Every row gives one point. Each copy is the shape, with its points in the same order, turned, moved and blurred by noise. Some copies are also mirrored. Which?

Shape (6 x 3):
[[  9  28  34]
 [ -4  70 -33]
 [ 34 -69 -34]
 [ -2 -78  65]
 [-34  36   1]
 [-17  35 -25]]
Copy 1 (6 x 3):
[[ -1  32  27]
 [-17  69 -41]
 [ 47 -62 -33]
 [  1 -74  63]
 [-42  27 -16]
 [-21  32 -29]]
Copy 1 is: only turned
Copy 2 (6 x 3):
[[ 14  44  46]
 [ -1  91  -6]
 [ 11 -54 -39]
 [-16 -67  61]
 [-25  65  22]
 [-16  64  -9]]
Copy 2 is: only turned

Shape (11 x 6):
[[-44   2 -41 -14  36   7]
 [  1  19  12  28  -9 -46]
 [ 15  32 -38  11 -15 -22]
 [ -5 -18 -43 -59  41 -15]
 [-55 -44 -44  -5  68  44]
 [ 12  10  14  22   7  39]
 [  9  -1  -8   9  -6 -39]
 [ 12  46  73  49 -28  11]
 [-14  -3   5  41 -13  61]
 [ -1 -11 -10 -16 -28 -42]
 [ 28   2  -5  73  10  28]]
Copy 1 (11 x 6):
[[-39   2 -24  -3  50  10]
 [  6   6  -5  45 -21 -24]
 [ 21  18 -50  21  -4  11]
 [ -7 -10 -41 -24  71 -28]
 [-57 -43   6 -17  78  31]
 [ 19   1  27  -5  -3  34]
 [ 10  -3 -28  32 -10 -24]
 [ 30  31  62  29 -58   9]
 [-12 -15  33 -11 -15  58]
 [ -2 -11 -41   2 -20 -29]
 [ 29 -30  19  25 -13  51]]
Copy 1 is: only turned
Copy 2 (11 x 6):
[[-27 -12 -27 -29  68  34]
 [-17   1 -20  23  18 -52]
 [ 10   9 -51  -4   9 -16]
 [ 30  -8  -5 -37  82  22]
 [-36 -39 -20   3  95  72]
 [-12  -7  10  44  -1  28]
 [ 17 -18 -26   8  21 -39]
 [-39   3  24  54 -50 -30]
 [-42 -38  -9  48 -12  48]
 [  8 -39 -17 -10  21 -36]
 [-13  -2 -26  85   9  14]]
Copy 2 is: only turned

Shape (13 x 8):
[[  2  34  33  -6 -20 -28  21 -59]
 [  7 -56 -17 -34 -17  -5  -3  28]
 [ -9 -33 -18 -38 -24  24 -34  17]
 [ 38 -49 -22  10 -20  -7  14  36]
 [  3 -95  -1 -20  21  29 -13  26]
 [  4 -21   0 -50 -24  -2   9  49]
 [ -6 -35  42  11 -10  53  32  19]
 [ -1  29  49  23  22 -21 -27  -4]
 [-36  35   5  17  -4 -47  15 -46]
 [-24  50  34  -6  51 -15  35 -33]
 [ 43 -33 -53 -25  -4  32 -16  25]
 [-35  56   0  13   0 -56  22 -21]
 [ 31 -52   6 -48  -4  -4  -2  17]]
Copy 1 (13 x 8):
[[ -2  17  10 -28  19 -54  47 -15]
 [  2 -18  10 -56   1  16 -38  50]
 [ 12  -8 -12 -41  10  26 -56   6]
 [ 32   0  13 -33 -33 -10 -36  63]
 [ 18 -64  17 -28 -14  45 -48  50]
 [ -9  13  24 -65  13  31 -25  36]
 [ 33 -13  44 -32 -45  41  22   7]
 [ -8  14  55  28   1 -45  -1 -21]
 [-40   5 -16  -1  -4 -65  22 -11]
 [-39  11  19  40  14 -13  55  -5]
 [ 43   9 -21 -27  12  35 -56  57]
 [-49  33 -12   9  -9 -58  19 -10]
 [ 11 -28  32 -47  28   7 -21  51]]
Copy 1 is: only turned
Copy 2 (13 x 8):
[[-23   5  -3 -27 -44 -31  22 -53]
 [-14 -26 -17   9 -11  36  20  55]
 [-11  -9 -32 -21  13  34  -3  47]
 [  7 -13 -23  53 -37  32  14  40]
 [  7 -50   7  21  29  73  15  43]
 [-33  17 -12  -5 -22  42  31  54]
 [-25   4  -9  25   1  81   7 -30]
 [-16  31  46   6   1 -22 -15 -26]
 [-32   7 -12   0  -3 -62  33 -45]
 [-12  37  31 -12   8 -21  62 -60]
 [ 46   1 -41   5 -11  42  10  56]
 [-39  34  -8   9 -12 -66  43 -31]
 [ -1 -24  10  -9 -31  45  24  47]]
Copy 2 is: only turned

Shape (14 x 11):
[[-13  -3 -40 -29 -34  16 -61  31  -7  -3   3]
 [ -9  47  20  21  29  59 -38 -24 -20 -11   9]
 [-30 -17  20  38 -39   9 -41 -18 -61  36  46]
 [-38 -24  27 -20 -44   7  39  10  -3  18  22]
 [-48  -6 -52  33 -50  26  38   4  15  22 -19]
 [-25 -33 -18  33   4 -27  33 -37 -11 -29 -29]
 [-19  -9 -66  16 -15  23  20  34  37 -66  12]
 [ 15 -19  25  77  10 -28  -5  30 -27 -49 -37]
 [ 22 -19 -39  13 -39  59  -9  22 -35  22  40]
 [  0   4 -35  30  39  -1  24  50  23  27   9]
 [ 17  -1 -18  68   6 -37 -63 -28  30  34  14]
 [ -5 -24  18  -1  25 -11 -32  21  37 -48  34]
 [ -7  59  24 -18 -41  47  -9 -23 -40  -7  21]
 [-33  39 -15  71  -7 -43   6 -40 -32  -2 -16]]
Copy 1 (14 x 11):
[[ 59  -6 -25 -26 -27   7 -35  37 -21 -29 -16]
 [-48  30  -7  -9 -10  -6   8  61 -44 -52 -21]
 [-12 -40  18  30 -40  15  -9  56 -65  -3  22]
 [ -6 -47  -3   5  30  46  -9  12   3 -10  42]
 [-22 -41 -95   9 -22  32  -4   4  14 -12   4]
 [-39 -17  -4  27  -8  -9  -2 -39  30  12 -19]
 [  1 -33 -57 -38 -33 -12   8 -18  54 -69  -7]
 [-64 -32  23 -42 -35 -36 -12  14  26  32 -38]
 [ 35 -45 -30  -1 -32  13  33  79  -2 -31  -6]
 [-18 -35 -68 -27  21 -56   3  39  24   1   7]
 [-13  24 -26  18 -52 -70 -29  46  -7  35  28]
 [  2  -1  23 -33  -2 -54 -41  21  36 -46  23]
 [-14  28   1 -28 -10  56  27  43 -55 -34   6]
 [-65   6 -30   7 -36 -16  12 -21 -38  32  -2]]
Copy 1 is: only turned
Copy 2 (14 x 11):
[[  5 -35 -28  33  -6  12  62  64   8  19  -1]
 [ 27  29  -8  67  27 -40  24   7  21  43 -56]
 [ 33 -63 -10  91  24 -11  53  -4  44 -33 -48]
 [ 34 -67  19  13  13  44  11 -11   0 -10 -42]
 [-44 -64 -36  36  27  30  -2 -19 -31   7 -15]
 [-22  13  -2  34  13  27  -1 -44  12 -43  12]
 [-42 -22   8   2  30  22  27  -5  -3  58  48]
 [-23   7  60  55  10 -48 -11   4  19 -41  28]
 [ 27 -71 -37  28  68 -23  47  24   4   9  -3]
 [-52 -30   7 -27  23 -41  28  -3  -1   3 -33]
 [-33 -28 -45  44 -38 -64  24 -15  71 -15 -15]
 [  3  -2  40  -3 -12   0  32  13  70  28   2]
 [ 77 -15 -11  68  12  -7  33  -1 -25  38 -40]
 [-26   3  -9  84 -18 -26  28 -63  -9 -30 -18]]
Copy 2 is: mirrored
